Rows are points. The points of each table are mixes of a few directions, plus a little noise. How many directions does each table use, and how many do they share? Where both have some left over, give the other angles between the two spaces (their principal angles), to ten degrees, smallest first.

First (4 x 3)
[[-60 -16   6]
 [ 16   5  -2]
 [  2   1   0]
 [ 43  12  -4]]
Second (6 x 3)
[[ 28 -53 -19]
 [ -3  -8  12]
 [  4 -19   6]
 [ -7  52 -26]
 [-12   5  21]
 [-11  22   7]]
Directions: first 1, second 2, shared 0; angles 60

First (8 x 6)
[[-23 -11  -4 -26   0   1]
 [ 57  25  11  60  -3  -3]
 [ 14   5   3  15  -1  -1]
 [-29 -12  -5 -31   1   2]
 [ 26  11   5  27  -1  -2]
 [-23 -11  -5 -24   1   2]
 [  7   3   1   7   0  -1]
 [-27 -12  -6 -29   1   2]]
Second (8 x 6)
[[-27  -7   9  11 -10  28]
 [ 20  14  25  41   9   5]
 [ 16   8  -4  12   5   7]
 [ -4  -1  -8 -27  16  -8]
 [ 34   3 -24  -7 -15 -32]
 [-37  -8  42  -7  17  -5]
 [  1  -9 -12  -6 -26 -16]
 [ -3   0 -29 -17   4  21]]
Directions: first 1, second 4, shared 1

First (9 x 11)
[[  0 -34   2   0 -17 -27 -11 -45  -9 -26  60]
 [ 10   6  -9 -12 -34   8  20  -9 -54 -35  34]
 [-11 -25  11  13  30 -24 -29 -15  55  25  -6]
 [ -3  -4   2   7  -8   4   9  13  16  23  -3]
 [  2  21  -4   2 -16  25  28  38  -5  23 -22]
 [  3  14  -3  -8  12   4  -6  -1 -14 -17 -14]
 [ -6 -11   5   9   7  -6  -5   3  30  24  -5]
 [ -1  14   0   0  12  10   1  18   8  12 -29]
 [  6  19  -5 -12  13   6  -7  -4 -27 -29 -14]]
Second (10 x 11)
[[ -6   0   5   9  13   3  -2  17  35  32 -25]
 [  0  17   0  -4  34   3 -16   5   6  -5 -36]
 [ -2  -1   0  11 -31  17  33  33  15  42  -1]
 [  2 -19  -1  -1 -29 -10   9 -20 -18 -15  47]
 [ -3 -17   3   9 -24  -3  12   2  13  21  23]
 [  1  -8  -1   1 -26   1  15  -2 -11   0  25]
 [  8  18  -6 -13   0   8   2  -3 -36 -31  -2]
 [  4  -7  -2 -13  16 -20 -28 -44 -27 -51  23]
 [ -6 -11   5  12   1  -2   2  12  35  34  -7]
 [  4  28  -2 -12  46   5 -25  -1  -9 -26 -46]]
Directions: first 3, second 3, shared 3

First (8 x 14)
[[  7 -13   4  18  -6  -2 -14  -8  14  -4  23 -10   6  20]
 [  0  35 -11 -35   6   5   5  11 -27   3 -35  15 -25 -31]
 [ 16  21  -8  -8  -7   3 -26  -4  -6  -6   4  -3 -22   3]
 [  9  13  -5  -6  -4   2 -15  -2  -4  -3   1  -1 -13   1]
 [ -3 -48  16  45  -5  -7  -2 -13  34  -3  44 -18  35  39]
 [ 10 -27   8  33 -11  -4 -21 -14  27  -7  41 -18  15  36]
 [ -7  38 -12 -42  10   6  18  16 -33   7 -48  20 -23 -42]
 [-33 -19   9  -5  18  -3  54  14  -5  13 -29  14  27 -25]]
Second (11 x 14)
[[ 23 -26  28  -9  -1  -8  27  -6  -3  -6  18   8  35   2]
 [-19 -16  25   8 -25 -11   7  14 -14 -25  21  13  33   6]
 [ 29   4   1 -19   9   2   5 -10  -3   5  -3   2  -5  -6]
 [-29  -2  -7  26 -10   0 -17   8   7  -3   5  -8  -5  12]
 [ 31  36 -15 -28   2   7 -22  -6 -14   1 -12   1 -35 -10]
 [ 13 -20  -8   2  34   6  29 -18  26  29 -13 -11   3  -3]
 [-60 -16  -8  37   0   0   8  16  13   6  -8  -6  10   5]
 [-31 -15 -12  46  -6   2 -22   0  28   2  17 -20  -2  27]
 [ 41  29 -23 -52  44  14  28 -16  -6  35 -52   5 -34 -40]
 [-39  -5  16   4 -20 -10  13  25 -22 -19  -2  17  24  -8]
 [ 44  30   2 -16 -28  -1 -53  -8 -16 -25  28  -1 -24  13]]
Directions: first 2, second 4, shared 2

First (9 x 20)
[[ 18  19  -6  19 -20 -16 -24  31  23  -8 -16  20  25 -24  11  -9  -4 -21
   38  -7]
 [ 17   6 -22  -6   1   0  -9  -3   7 -11  17  -1  24 -15  -3  -3 -13  -2
  -34  25]
 [-14 -19  11 -11  12  17  24 -31 -22   1  22 -24 -30  24  -1  12  -2  14
  -30   2]
 [ 10  16  -3  14 -14 -15 -19  28  19   0 -22  21  20 -18   5  -9   3 -15
   38 -10]
 [ -9  -6  -6 -16  14   4   7 -10  -8  10   0  -3  -1   6 -14   0   7  14
  -23   9]
 [-11  -6   2 -10  10   3   8  -7  -8  10  -4  -2  -8   9  -9   1   9  11
   -8  -1]
 [  3  -9  10   7  -5  11  11 -18 -10 -15  27 -20 -19  10  15  10 -15  -5
  -12   0]
 [  5   8   6  14 -12  -7  -9  16   9  -3 -11   9   3  -7  10  -3   0 -12
   32 -12]
 [-19  -9   7 -12  13   4  11  -7 -11  17 -12  -1 -15  14 -12   1  15  15
   -1  -7]]
Second (9 x 20)
[[ 13  21 -14  11  21  -7  -7  16  19  19 -22  37 -10   6 -10 -13  15  16
    7   9]
 [ -6  -7   4  -5  -4   2   2  -4  -6  -3   4  -9   2  -1   0   3  -2  -3
   -1  -4]
 [ -3   1  -1  -2   3  -1  -1   1   1   5  -6   4  -1   1  -3  -2   4   4
    2   0]
 [ 18  25 -17  14  23  -7  -8  18  22  20 -22  42 -11   6  -9 -16  15  17
    7  12]
 [  8  -4   3   7 -13   4   0  -9  -3 -20  24 -18   2  -4  15   7 -18 -13
   -8   3]
 [-29 -15  10 -23   0   0   6  -4 -16  12 -16 -12   8   1 -14   3  14   6
    7 -15]
 [-13  -3   2 -10   7  -3   2   3  -3  14 -17   5   1   2 -12  -3  13   9
    6  -6]
 [ 25  -8   6  20 -32  11   1 -20  -4 -50  60 -40   3 -11  39  16 -46 -33
  -21   8]
 [-14 -10   7 -12  -3   0   3  -4 -10   2  -3 -11   5   0  -5   3   4   0
    2  -8]]
Directions: first 3, second 2, shared 1; angles 60

First (10 x 32)
[[ 34 -12  33   5  17  -2  11 -24   4  15 -16   4   4   6   5   5  17   7
  -22  17   6  13   0 -26   3  -6  -9   9   4  20  15  -9]
 [  4   3   9 -23  -2 -33   6 -14  -4   1 -22   6 -14 -30   4  -7 -19  -5
    2 -12  -4  10  -2  13   0 -33  -1  28  19   1   0  -8]
 [  2   1  -3   7   1   9   0   6   6  -4   4  -1  10  13  -2   2  13   4
   -4   9  -3  -3   2 -10  -5  25  10 -14 -10  -4   1   5]
 [  6   7  19 -15  -7 -29   6 -14   0  -2 -25   5 -13 -29   4  -9 -12   5
  -10  -3  -6   7  -1   5  -6 -20   4  21  15   4   3  -6]
 [-12  -4 -12  16  -1  25  -9  11  -5   3  22  -6   1  14  -4   5  -2  -1
    7  -1   8  -9   0   4   7   1 -13 -12  -7   1  -4   3]
 [-32   7 -15  14 -21  17 -16  16 -11  -5  21  -7 -15  -8  -5  -4 -24   5
    9 -10   5 -18  -1  25   3 -14 -14  -6   2  -2 -10   4]
 [ 37  -4  10 -12  24 -12  19  -9  21  -3 -20   8  31  24   4   5  45  -2
  -12  21 -13  17   3 -40 -12  52  34 -11 -16  -6  12   3]
 [-32  14 -23   4 -22   8 -13  22  -3 -15  14  -5  -7  -6  -5  -6 -16   2
   11 -10  -6 -16   1  22  -6  10   7 -13  -4 -15 -12  10]
 [ -6  -5 -11  -4   4   1  -3   1  -8   5   8  -1  -3  -1   0   3 -11 -10
   15 -12   6   1  -2  12  10 -20 -12   7   4   0  -5  -3]
 [  1  -7  -8   8   8  16  -2   4  -1   5  13  -2   7  17  -1   6   7  -4
    6   1   6  -1   0  -4   6   5  -7  -8  -7   1   0   1]]
Second (11 x 32)
[[ -4   8   4   5   4  -2  -2   0  -5  -2  -4   2   1  -1  -4   1   4   2
    4   7  -3  -1  -2   3   2  -1  -3  -9   5   7 -11  -3]
 [ -8  29  -5  22  29   1  15  14   2  -9  -5   3   2   4 -15  24   7  -8
    4  15 -11   5   4   4   7  14  -1  -7 -12  17 -18  13]
 [ 16 -29 -14 -17 -19   4   6   1  18  10  16  -7  -5   5  15  -5 -15  -7
  -15 -27  11   2   5 -12 -11   5   8  29 -12 -25  41  10]
 [ -3   8   1   6   6   0   2   2  -2  -2  -3   1   1   0  -5   4   3  -1
    3   6  -3   1   1   2   2   1  -1  -5  -1   6  -9   1]
 [ 23 -44 -18 -26 -29   7   6   0  24  15  22 -10  -7   6  24 -10 -21 -10
  -22 -39  17   2   6 -16 -17   6  13  41 -16 -38  60  11]
 [-10  24   3  14  19  -1   4   6  -6  -7  -8   3   2   0 -12  12   8  -1
    7  16  -9   1   0   6   7   5  -4 -13  -1  17 -23   2]
 [ 12 -27  -7 -17 -19   3  -1  -3  10   8  11  -5  -3   2  15 -10 -11  -3
  -11 -21  10   0   1  -8  -9  -1   6  21  -5 -21  31   3]
 [ -9  -2  21  -6 -12  -5 -22 -17 -21  -1 -11   4   2  -9   1 -21   7  18
   12  11   1  -6 -10   8   2 -22  -8 -23  26   7 -23 -22]
 [ -2   6  -2   5   6   0   2   3   0  -2  -1   0   1   1  -3   5   1  -2
    0   2  -3   0   1   1   2   3   1  -1  -3   3  -4   3]
 [ -7  27  -5  19  27   1  14  13   2  -8  -5   2   2   3 -15  23   7  -8
    3  14 -11   3   5   5   8  13  -1  -6 -11  16 -18  10]
 [-11   1  23  -4 -11  -6 -23 -17 -24  -1 -13   5   4 -11   0 -22   9  19
   14  14   0  -7 -10  10   4 -24  -9 -27  28  10 -27 -24]]
Directions: first 4, second 2, shared 0; angles 60, 80

First (9 x 32)
[[-13 -10   4   9   5   5  15   4  18   5 -12  -2  -4  -8   2  16  -7 -19
   -7   7  -5  -6  -1   5  14  15  -1   7  -1  -3   6  24]
 [ 25  18  -7 -18  -8 -10 -28  -8 -34  -9  21   3   9  14  -3 -29  13  35
   12 -14  11   9   2 -10 -26 -27   2 -11   2   5 -10 -44]
 [ 18  13  -5 -12  -6  -7 -20  -5 -24  -8  15   1   6  10  -2 -20   9  24
    8  -9   7   7   1  -7 -18 -19   3  -7   1   4  -7 -31]
 [-14 -10   4  10   5   6  15   4  18   5 -12  -1  -4  -7   2  16  -8 -19
   -7   8  -5  -6  -1   6  14  15   0   6  -1  -3   5  24]
 [ -2  -1   1   1   0   0   2   1   3   1  -2   0  -1  -1   1   2  -1  -2
    0   1   0  -1   0   0   2   2   0   1  -1  -1   1   4]
 [-24 -16   7  16   8   9  27   7  32   9 -20  -2  -8 -13   4  27 -12 -33
  -12  12  -9 -10  -2   9  24  26  -1  10  -2  -5  10  42]
 [ 21  15  -6 -14  -7  -9 -23  -7 -28  -8  18   2   7  13  -3 -23  10  28
   10 -11   9   8   1  -9 -21 -23   2  -9   2   4  -8 -37]
 [-15 -10   4  10   4   5  16   5  20   6 -12  -1  -5  -8   2  16  -8 -20
   -7   7  -5  -5  -1   6  15  16  -1   6  -1  -2   6  25]
 [  3   3  -1  -3  -1  -2  -4  -1  -6  -1   3   1   2   2  -1  -5   2   5
    2  -1   1   1   1  -1  -4  -4   0  -1   0   1  -1  -7]]
Second (9 x 32)
[[  7   5  -6 -13  -4  -8  -1  10 -19  -8   9  -2 -11   4   1  -3  -6   7
    3   5   7   2   1   1 -10 -13   0 -11   7  10  -3 -15]
 [  7   5  -2 -11  -4 -10  -1  12 -13  -8   6  -2 -18   7   1   5 -10   4
    3  14   8   3   0   6 -12 -14   0 -18  10  13   1 -11]
 [-13  16  28  43   4   3  -6 -60  49  19  -6   0  44 -13  -8 -10  41   2
    9 -25 -18   8  -6   3   9  25 -11  20  -7 -10  28  13]
 [ 14   3   3  -9   0  -1 -24   8  -7   0   3   2 -12  18   1   4  -3  12
    4  11   9   1   0  -3 -19 -12  12 -19   3   0 -10 -14]
 [  8  -7  -6  -9   0   2 -16  13 -12   1   3   2  -1  12   2  -8  -8   8
   -5  -2   6 -11   5 -14  -7  -1  10  -1  -3 -12 -26 -16]
 [-11  -4  14  18   6   5   3  -7  31  10 -14   0  -1  -2   1  18   2 -14
   -2   9  -5  -3  -2   7   8  17   2   0   0  -5   9  24]
 [-13  -3 -13   2  -3  -5  32  -4 -10  -8   5  -3  10 -22  -1 -11   0 -11
   -4 -14  -8   1   3   2  20   5 -18  23  -1   8   9   7]
 [ -2 -18 -28 -29   2  24  21  25 -27 -10  -5   5 -12 -13   5   7  -6 -13
   -5  -3  -2   9  -4   5  16 -16  -1  11 -13   4   1  21]
 [  1   0   7   8   0  -8 -10   2   7   4   1  -2   1   8   0  -2  -6   4
   -3   4   3 -11   4  -8  -7   8   4  -4   5  -6 -12  -9]]
Directions: first 1, second 5, shared 1

First (10 x 32)
[[ -7   3 -21 -14   7  15   1   6  11   5  -6  10 -18 -14  -7   3  22  -8
   -4   9  -4   5 -20  21 -18 -30  16 -31  12 -26 -17   3]
 [  6   1   9  13  12  -1  -3  22 -23  10 -11  -6   0  33   4   2  -3  26
  -14  -8  13   6 -26 -25  -6  35  20 -19  18 -20  -2  -7]
 [ 16 -12   9 -24   4  12 -16  14 -22   9  -9  -2   5  42   7   7  -4   9
  -21 -11  14  14   6  -7  -3  27  29   3  20   2 -11 -10]
 [ -7 -19   0   0  19  13  23   8  23  25   4  -9  -3 -59  36 -19   2   1
    7  30 -14 -15  -8  40  25 -15 -24 -26  -9  12   2 -28]
 [-14  44 -32  33  -1 -16  14 -27 -19 -36  -8  -4  -1 -57   6 -25  13 -15
  -18 -24 -16   4   4  28   4   1 -31  23 -13  -6  -9  -5]
 [ -6  -9  -2  -4   0   6   4   7  26  13   7   4 -11 -12 -11   8   9  -3
   14  15  -1  -9 -14   5  -5 -33   0 -25   3 -13   6   7]
 [  2  12  -9   0 -15   1 -14   2   1  -4   8   0  -8  11 -32  14  16  -9
  -19 -31  19   2   2   1 -12 -25   5   3  24 -26  10  12]
 [ -3 -25  18 -13   0  -3  11 -15  25   5   7   5  12 -12  21  -4 -24  -5
   43  42 -23 -12  21  -4  17   0 -18  14 -40  49   4   2]
 [  3  -1   9  -2 -20 -10 -10  -9  11  -7  14   3   5  21 -26  15  -6  -9
   10 -10   8  -5  20 -18  -3 -14  -5  23  -4   8  18  20]
 [ 10   6  18  10  -5 -18  -9  -8 -33 -18  -8  -2  19  48   3   2 -24  13
    1 -13   4  10  14 -40   0  54   8  35 -12  21  -1   7]]
Second (8 x 32)
[[-17  18 -27  12  17  -2  23 -16  -4 -18 -15   6  -5 -60  28 -28   8  -9
    5  20 -32   3 -11  32   3   1 -17  -8 -25   4 -26 -10]
 [ 10 -42  39   1  10  13   0  45  24  57  16 -16  -2  27   1  17  -8  32
    6  16  27 -21 -27 -20  14  -3   7 -47  27 -15  32 -13]
 [ -6  12 -26  -8  17  11  11  -9 -16 -11 -18   2  -4 -41  31 -24  11  -9
  -16   6 -20  12  -2  40   2  11   1  -3  -5   5 -33 -22]
 [ 13 -14  25  -8 -17  -8 -16  -1   0   1  11  -1  14  48 -16  18 -21   4
   12  -6  14  -2  23 -35   1  13   6  28  -4  20  19  14]
 [  8 -26  24  -2   6   9  -3  30  14  37  10 -11  -1  21  -2  12  -3  20
   -1   5  20 -11 -17 -13   7  -4   7 -30  21 -13  21  -8]
 [  2  19 -13  -9 -17  -7 -14 -21 -16 -29  -3   8   4  16 -19   5   3 -18
  -11 -25   0  14  25  -2 -13   2   7  36  -2   5  -9  15]
 [-11  25 -24   8  -2  -4   4 -15  -5 -22  -6   7  -7 -25  -7  -8  15 -14
   -7  -9 -10   6  -2  15 -10 -13  -5   5  -4 -11 -13   6]
 [ -2   8   3   6 -15 -13  -5 -12   3 -14   7   5   3  13 -19   8  -5  -6
   11  -7   1  -2  10 -19  -6  -4  -5  19  -9   3   9  20]]
Directions: first 6, second 4, shared 4

First (9 x 32)
[[ -5   9  13 -19   0 -11   9 -12   1  13  -6  -4 -12  -8 -14   4   4   7
   -4   4  18  17   5   8   7   1 -16 -13  -3   5  -4  -5]
 [ -5  12  17 -25   1 -12  12 -16   1  16  -9  -5 -16 -11 -17   6   6   8
   -6   5  23  22   7  11  10   1 -21 -15  -3   5  -7  -6]
 [  5 -13 -21  28   0  15 -13  19  -2 -18   9   6  18  13  20  -5  -7  -8
    6  -5 -26 -24  -7 -13 -11  -2  23  17   5  -7   7   8]
 [ -3   8  11 -16   1  -9   7  -9   1  11  -5  -3  -9  -6 -10   4   4   5
   -3   3  14  13   4   7   7   1 -13 -10  -2   3  -4  -4]
 [  3  -7 -12  16   0   9  -8  11  -1 -11   6   2  11   7  12  -4  -4  -5
    3  -3 -16 -15  -4  -8  -6  -1  13  10   2  -3   4   4]
 [ -5  14  21 -30   0 -15  13 -19   1  19 -11  -6 -18 -13 -21   7   7   9
   -6   6  27  26   8  13  11   1 -24 -18  -4   8  -8  -8]
 [ 11 -27 -41  60  -1  30 -27  38  -3 -39  20  11  37  26  42 -13 -14 -19
   11 -12 -55 -53 -15 -26 -25  -3  49  36   8 -14  16  15]
 [ -6  16  25 -35   1 -18  15 -22   2  22 -12  -7 -21 -14 -23   8   9  11
   -7   6  32  30   9  16  13   3 -28 -20  -5   8 -10  -8]
 [  3  -9 -15  19   0  10  -9  13  -1 -13   6   4  12   8  13  -4  -4  -5
    4  -4 -17 -17  -5  -8  -7  -1  16  11   2  -5   5   5]]
Second (11 x 32)
[[ 23   3  34 -22 -40 -33  -5 -41  30  29   9 -22 -12 -25 -36 -13  10   0
    1   0  27  42   5  17  37 -48 -19  -8   5  32  -9  21]
 [-12   9 -25  14  21  12   3  18 -26 -23  -5  11   3  21   1  12  -5 -11
   15   2  -9  -9   2  -6 -14   4  -6  -1   7  -9   9   1]
 [ -9 -13  -5   6  16  18   2  20   0  -2  -3   8  10   0  35  -1  -5  11
  -20  -1 -17 -33  -8 -10 -22  45  27  11 -14 -22  -1 -21]
 [  5  10  12 -13 -10 -16   3 -19   5  10   0  -8 -11  -7 -25   1   5  -2
    7   2  19  26   6  10  17 -23 -21 -11   5  16  -2   8]
 [ -2  -6 -20  20   7  13  -6  18 -10 -18   3   8  11  14  13   1  -5  -7
    7  -3 -18 -19  -4  -9 -12   3  12  10   4  -8   7   3]
 [ -4   5   1  -4   5  -2   3  -1  -4   0  -3   1  -4   1  -4   3   0   0
    2   1   4   5   2   1   1   1  -7  -4  -1  -1   0  -2]
 [  2  10  23 -26  -9 -18   8 -23   8  21  -5  -9 -15 -15 -23   2   7   7
   -3   4  26  29   7  13  17 -10 -22 -15  -1  13  -8  -1]
 [  2 -20  -1  11   0  15  -7  15  10   0   5   2  14  -4  33  -9  -4   9
  -19  -4 -21 -31 -10 -10 -14  28  33  18 -11 -14  -2 -11]
 [  7 -10  -1   9  -7   4  -8   3   8  -1   6  -2   9  -2  10  -8  -1   0
   -4  -3 -11 -10  -5  -4  -1  -1  15   9  -1  -1   0   3]
 [ -1 -17 -13  19   8  20  -7  23   1 -12   4   7  17   5  33  -6  -6   3
  -11  -4 -26 -35 -10 -13 -19  29  32  17  -6 -18   2  -8]
 [-12  30  -6 -15  11 -13  14 -12 -25  -6 -11   2 -20  11 -40  19   2 -11
   26   7  26  36  14  11  10 -26 -46 -26  13  12   4   8]]
Directions: first 1, second 3, shared 1
